Each row of a before or after table is a point. One or more steps were done to the points. Then noise was added and the rows were shuffled. The steps act on how far a point lies along the listed directions, d1 being the first. Write out the steps. A step turns or swaps two directions, mirrors them in a line or flattens them onto one, adds a multiple of one to another, or multiplies one. Angles are multiples of 10 degrees, from the lower direction toward the higher: turns from -170 to 170, lines from 10 to 170 but not 90. Use the fewest steps. Two steps may share a direction if one is a turn and the other turns, adds or multiplies; they go together, in the order done. Otherwise the lowest direction goes first.

Directions:
(1): 17; 46
(2): 46; -17
Before, 12 rows:
-34; 34
-30; 10
58; 48
-46; -9
-24; 28
-40; 29
-41; 27
-18; 37
-41; -7
60; -36
-42; -5
-37; -11
After (12 x 2):
5; -51
-8; -36
-36; -29
-8; -44
-36; -28
6; -37
24; -35
70; 14
-35; -15
-5; -46
-29; -30
10; 72
Steps: swap d1 and d2

Directions:
(1): -55; -22; -9
(2): 24; -51; -21
(3): 0; 22; -56
Before:
-17; 11; 19
3; 16; 2
-5; 28; 15
25; 0; 8
23; -16; -3
-17; 95; 29
11; 17; -14
17; -24; -9
-16; -20; -7
-3; 58; 12
-21; 29; 2
-31; -15; 2
16; 3; -26
After (13 x 3):
-2; -7; -27
-28; -19; -6
7; 20; -28
9; -14; 27
-21; -14; 6
10; 46; -39
17; -11; 22
29; -1; 6
8; 66; -77
3; 17; 27
10; 14; -6
6; 26; 6
-15; 20; -23
Steps: mirror d2 and d3 in the line at 140 degrees

Directions:
(1): 9; 29; 61; 14
(2): -40; -36; 14; 42
(3): 55; -25; -5; 34
(4): 8; -46; 31; -42
Before:
41; 14; 47; 81
35; -58; -19; -15
-39; 0; -26; -10
10; 2; -41; 25
16; 47; 26; 28
28; -15; -54; 45
-18; 14; 51; 13
-18; 32; 17; 16
38; -22; -48; 50
71; -27; -14; 0
37; 38; -46; -24
-40; -42; -31; -24
31; -46; -49; 28
After, 13 rows:
-35; -12; 16; 2
5; 55; -56; 19
-3; 40; -26; -6
31; 47; -11; 36
-31; -40; 15; 21
2; 56; -54; 5
-40; 10; 25; 35
19; 61; 27; -13
0; -8; -7; -41
-57; 10; -18; 85
25; 43; -60; 4
31; -19; -31; -52
46; 17; -33; 8
Steps: turn d1 and d2 by 70 degrees; turn d3 and d4 by -70 degrees; multiply d3 by 0.7

Directions:
(1): -28; 38; -24; 52; 21; 35
(2): -65; -44; 11; 12; -29; 3
(3): -1; 29; 69; -8; -16; 37
(4): 47; -41; 8; 50; -18; 22
Before (10 x 6):
-34; -13; 29; 6; -32; 14
-28; 32; -32; -8; 15; -12
-25; 50; -27; -24; 25; -12
-25; 28; 42; -45; -20; 13
-11; -8; 20; 15; -8; 18
-57; 19; -23; -9; 21; -7
-21; 30; -30; -14; 41; 3
-11; -21; -7; -25; 5; -16
1; 22; -10; -13; 21; -22
30; -9; 39; -15; -16; -10
After, 10 rows:
43; -18; 4; 24; -16; 7
85; -10; 4; 17; -4; 5
-5; -65; 18; 36; -29; 15
-95; -55; 11; 14; -48; 3
62; 12; 5; 1; 15; -13
-16; -34; 12; -20; -9; -6
5; 26; 4; -34; 12; -29
68; -12; 1; 17; 17; 20
-48; -18; 3; 14; -9; 8
5; -40; 11; -14; -35; -4
Steps: mirror d1 and d4 in the line at 20 degrees; multiply d2 by 2.5; multiply d3 by 0

Directions:
(1): 4; -49; -37; 19; -54; 39; 18; 28
(2): 13; 51; -77; 5; 22; 10; -7; 17
(3): 49; -16; -23; -15; -36; -45; -40; -36
(4): -27; -25; -3; -37; 15; 1; -66; 48
(5): 36; 0; 14; -17; 15; 76; -26; -34
(6): 68; -9; 17; -22; 22; -11; 30; 51
Before:
-17; 34; -42; 16; -25; -46; 0; -53
-63; -50; 63; -2; -35; 8; 1; -12
-31; -65; 56; -14; -21; -58; -51; -18
7; -14; -25; -6; -27; 20; -14; 26
27; 6; 18; 7; -31; -25; -4; -51
22; 26; 1; -7; -7; -8; -3; -23
5; 10; -12; 6; -26; -30; 18; -25
12; 24; -34; 2; -23; -58; 4; -16
-47; 30; -13; 21; 22; -5; 65; 29
-61; 18; -1; 23; 65; 71; 29; 40
After, 10 rows:
21; -1; 7; -2; -23; -13; 10; -42
-19; 4; -22; 20; -22; -77; 50; 5
-18; -51; 29; -36; 9; -15; -92; -8
-73; 20; -23; 37; 34; -36; 57; 55
42; 20; -27; -12; -23; -11; -11; -48
-52; -44; 57; -26; -7; -26; -30; 15
23; 8; -13; -13; -6; 24; -1; 20
22; -9; 45; -1; -25; 10; -12; -47
11; 34; -4; 4; -14; -13; -2; -89
10; 18; 8; -2; -3; 13; 2; -22
Steps: flatten d1 and d6 onto the line at 50 degrees; turn d2 and d4 by -30 degrees; turn d3 and d5 by 60 degrees

Directions:
(1): -12; -49; -11; -20; 27; -60; -31; -10; -49
(2): -45; 46; -40; -23; 30; 18; -22; 50; -20
Before, 10 rows:
-17; -79; -1; -68; 16; -64; -24; -3; -62
-79; 37; -60; -77; 68; -5; -66; 64; -70
-13; 45; -19; -30; 18; 15; -25; 26; -25
-11; -9; -9; 1; 13; -6; 2; 15; -25
12; 59; -21; -21; -14; 50; 30; 34; 18
44; -26; 14; 23; -8; -19; 29; -18; 8
31; 39; -7; 33; -23; 53; 29; -9; 42
20; -68; 15; 2; -4; -47; -9; -46; -4
-13; -42; -5; -13; 28; -31; -43; 8; -25
20; -57; 22; -7; -16; -26; 2; -27; -11
After:
55; -53; 14; -24; -18; -37; 17; -35; -24
53; -35; 17; 36; -29; -4; 32; -47; 25
-23; 12; -22; -18; 29; 16; -45; 44; -3
-17; -10; -11; 1; 13; -2; -2; 25; -31
27; 29; 0; 23; -9; 30; 44; 16; 24
-50; -45; -32; -71; 64; -69; -71; 14; -92
-16; 43; -10; -3; -16; 52; 13; 32; 27
12; -14; -1; -19; 9; -39; -28; -3; -44
-17; 56; -23; 2; 7; 51; 6; 34; 33
-55; 36; -41; -70; 16; 36; -17; 70; -28
Steps: swap d1 and d2
